Rows are points. To make a cloud, some directions were put in groups of two or more. Within a group, all points are equally far from the middle, so they leave a hole (a ring in 2 directions, a hollow ball in 3). The other directions are filled evenly. Then the cloud was stretched, turned, moved and blurred a little. Count the holes, and give their numbers of directions, smallest first.

Cloud (20 x 3):
[[-31  64 -11]
 [ 33 -28  16]
 [ -5  25  55]
 [-32  53  13]
 [ 21 -20  27]
 [-31  10 -30]
 [-26  -6  10]
 [  1  26  30]
 [-21  32 -21]
 [ 22  -9  14]
 [ -9  63 -24]
 [  6  50  46]
 [ 15  31  53]
 [-23 -11 -12]
 [ 37  32   4]
 [-39  12 -45]
 [  2  -9  40]
 [-17  18  70]
 [ 40  23 -11]
 [ 44 -29 -11]]
Holes: 0

Cloud (30 x 4):
[[-38 -17 -18 -31]
 [  2   9 -44 -33]
 [-13  52 -11 -19]
 [-42 -38 -35   4]
 [-21  49  10 -13]
 [-39 -21 -47  -1]
 [-44 -26 -34   5]
 [ 41   8 -10  42]
 [-38 -43   8  -4]
 [ 42  16 -52  14]
 [-51  42 -15  25]
 [ 55 -20 -42 -18]
 [ 20  60   1 -17]
 [ 51  48  12   4]
 [ 43  17  12  38]
 [ -6 -35  31   2]
 [ 11  36 -49 -14]
 [ 54 -25  -6  12]
 [  5 -14 -56 -37]
 [-49  10  -8   3]
 [-45   5 -34  14]
 [ 28  -9  14  34]
 [ 36   7 -56  16]
 [ 56 -24   7 -20]
 [ 44   3 -38 -26]
 [ 11  -3  35 -20]
 [ 24   0 -64  13]
 [-22 -11 -31  39]
 [  2 -32 -11  36]
 [-25   7 -55  -7]]
Holes: 1 (3)

Cloud (56 x 6):
[[ 46  57 -20   3 -21  33]
 [ 59  18  26  35  13  -3]
 [-60   3 -15 -47   6  24]
 [ 34 -21 -25 -38 -12  28]
 [ 44   4 -32 -24 -26  32]
 [ 57  29  34  -9   1  42]
 [ 31  -2  28   6 -35  65]
 [-25  62 -12 -17   1  21]
 [-47  24 -10  24 -40   8]
 [-40  -9 -50 -24   6 -17]
 [-23  15 -28  10  22 -30]
 [-50  27 -15 -37 -23  24]
 [-44  37 -23 -28  21   9]
 [-49 -16  18 -22 -17  52]
 [-54 -17 -23 -50  13  23]
 [ 33  -1 -48  35  16  10]
 [-52   8 -13  26  -9  -3]
 [  3   2  23  18  39 -17]
 [-22  11 -49   4 -21  56]
 [  0  35  44  18  27  54]
 [ -2 -41  13 -36  -4   0]
 [ 43   1 -49  -3 -30  14]
 [ 57  30 -39   5   9   1]
 [ 16  71  -8  -8  -9  31]
 [ 13  17 -15 -31  63  26]
 [  6 -51  -1  19  -5  10]
 [-43  12  44   5  -2  27]
 [ 10  20 -15 -52  11 -26]
 [ 10  22 -10 -15 -21  76]
 [-36   7  31  28 -47  21]
 [ 33  18 -24 -32  53  13]
 [  5  46  -9 -30 -31 -15]
 [-20 -17 -33   8  -8 -33]
 [ 64  16  28  37   8   6]
 [-47   7  -5 -49  36  12]
 [-46 -21  20  22 -22  40]
 [ 54 -13   9  36  21  19]
 [  8  43  23 -45 -13  10]
 [ 57  41 -13 -24   3  20]
 [ 15   8  -6 -23 -38  66]
 [ 30  11 -27  48  33   9]
 [ 43  40   5  30  -9 -26]
 [-25   5 -52   1 -15  53]
 [ 45   4  31  39 -39  53]
 [ 46  12 -33  40  20  -1]
 [ -1  -2 -11 -50 -45  12]
 [-37  45  -6  19 -33   2]
 [-25  42   2 -33  39  34]
 [-17  17 -36  13 -61  39]
 [ 48 -22  16  31 -33  28]
 [ 55   9  34   4  30   9]
 [ 24  13  48 -20   1  -7]
 [ -7  56  19 -31   4  38]
 [ 31  46  51  39 -10  38]
 [ -1 -25 -17  18 -26 -31]
 [ 35  22  35  46 -24  64]]
Holes: 3 (2, 2, 2)

Cloud (84 x 8):
[[  1 -32  40   5  -9 -29 -41 -38]
 [ 32 -50 -78   7  31  18 -29 -23]
 [-19 -13 -56   8  42  30  33  19]
 [ -6 -44 -29 -46  -9  16  39 -33]
 [ 53 -71  18 -31  17  -6 -13 -27]
 [-20 -25 -41   8  25  54  59   4]
 [-15  40 -20  27 -24  49  -3   5]
 [-28 -15  44 -12 -23  64  12 -17]
 [ 45 -39 -36  10 -21  19  31 -41]
 [ 20  27  48  18  50  13  43  18]
 [-19 -14  61 -15 -35  18  58  -9]
 [ -3  -9  55  19 -48  -8  45  22]
 [-44  36   4   9 -13  43  22 -41]
 [-64 -56  51 -11 -13 -10  27  -4]
 [ 16 -39  34 -20  41  45  26 -39]
 [-22  -8 -22  24  23 -15 -17  13]
 [  9  29 -24   7 -38  61 -33  17]
 [ 70 -10 -56   0  -9 -31 -12  16]
 [ 15 -30  20 -13 -42  56   8 -42]
 [  3 -65   2 -23  11  60  -8  27]
 [ 12   6 -36  15 -23 -33 -21  21]
 [  3 -15  10 -33 -18  58  -3  51]
 [-12  40  49  23  40   9  16  17]
 [ 19   8  48 -22 -15   3 -42  -9]
 [ 25 -41 -53  23  19 -13  42  -4]
 [-32 -50 -53  15  11  24  49 -11]
 [  9 -40  20  -1 -63  -2 -12 -51]
 [ 14 -25 -72  -2 -32  19   3  21]
 [ 15 -19  43   7  18 -28  39 -46]
 [ 23 -22  26  -2   4 -36 -20 -52]
 [-30  52  17 -27   6  38  10  10]
 [  4 -45 -56   3  -3   0  51 -16]
 [ -8 -44   8  -9  11  23  12  59]
 [ 26 -28 -61 -25 -31  -7  10  11]
 [ 24  27   3  -5 -11  29 -16 -57]
 [-23   3  54 -32 -10  12 -24 -14]
 [-33 -15 -18  22   1   4  10  51]
 [ -5 -16  10 -56 -22 -19 -26 -15]
 [ 26 -37  53  32 -34  25  16  34]
 [ -4  -8  36  43 -12  -7 -18   5]
 [-38   2  13   3 -47 -10  38 -44]
 [  6 -60  47   9 -25   9  34  19]
 [-33 -55  21 -45  36  42  34  -8]
 [ -2 -39  52  12  39  -6  61 -20]
 [-12  13  -8 -44  10  47  23  33]
 [ 44 -13  29   8 -10 -21  17 -41]
 [  6  14  33 -23 -19   0 -16 -58]
 [ 28  -3 -52  28  28  26 -46 -17]
 [-12  17  21  47  -1 -15  -4  18]
 [ 12  -5   1 -30  36  37  59 -32]
 [-14 -24  28 -57 -21  19 -42 -11]
 [  6 -19   1 -40  15 -41  14   0]
 [ 54  20  42  33  12  48  -7  24]
 [ 27  56  23   4   2 -40  43  -1]
 [-26  39  60   4 -21 -22  31  28]
 [ -5  30  24  77  13  39  48  19]
 [-21  23   9 -36 -28  15  -9 -33]
 [-24 -35  10 -22  35  61  57  -6]
 [  2  35  32 -26 -33  -4  -6 -17]
 [ 19 -20  59  16 -32  -8   9 -22]
 [ 32  13  21  58 -24 -22  20   5]
 [ 14 -15   2  67   1   6 -15 -18]
 [ -9 -37 -50  27 -30  26  21  18]
 [ -9  31  -6  17 -46   9  16 -33]
 [ 13  21 -30  45  -7  12 -35  38]
 [ -4 -23  13  65 -16  -2  62   6]
 [  8 -14  31 -46  22 -12 -29 -47]
 [-13   3 -24  13  76  35  19 -18]
 [ 17 -23 -20  67   1  31  12 -36]
 [  4  -5 -50  27 -19  16 -37  42]
 [  8 -68   2   2 -21  -2   8  49]
 [ 56 -34 -17  41 -16 -13  25 -19]
 [-15 -15  58  14  -2  60  -5 -25]
 [ 59   7  -5  63  -7 -11 -15  17]
 [  9  12  43 -25  23  -3  15 -57]
 [-29  17  24  26  53  23  -4  -9]
 [-11   2  16 -58 -14  10  27  29]
 [-10 -36  47  18 -13  62 -36 -12]
 [ -9 -54  42  -8 -27  55 -16  21]
 [ -1 -14  32   1 -30 -28 -13 -60]
 [-74  -9  30  -9  44  10   7   4]
 [ 24  18  16  10  25  62  58 -12]
 [ 26 -24 -42 -37  12  57   0   9]
 [ 53  -8  -6  15  -9 -38 -29 -17]]
Holes: 2 (3, 3)
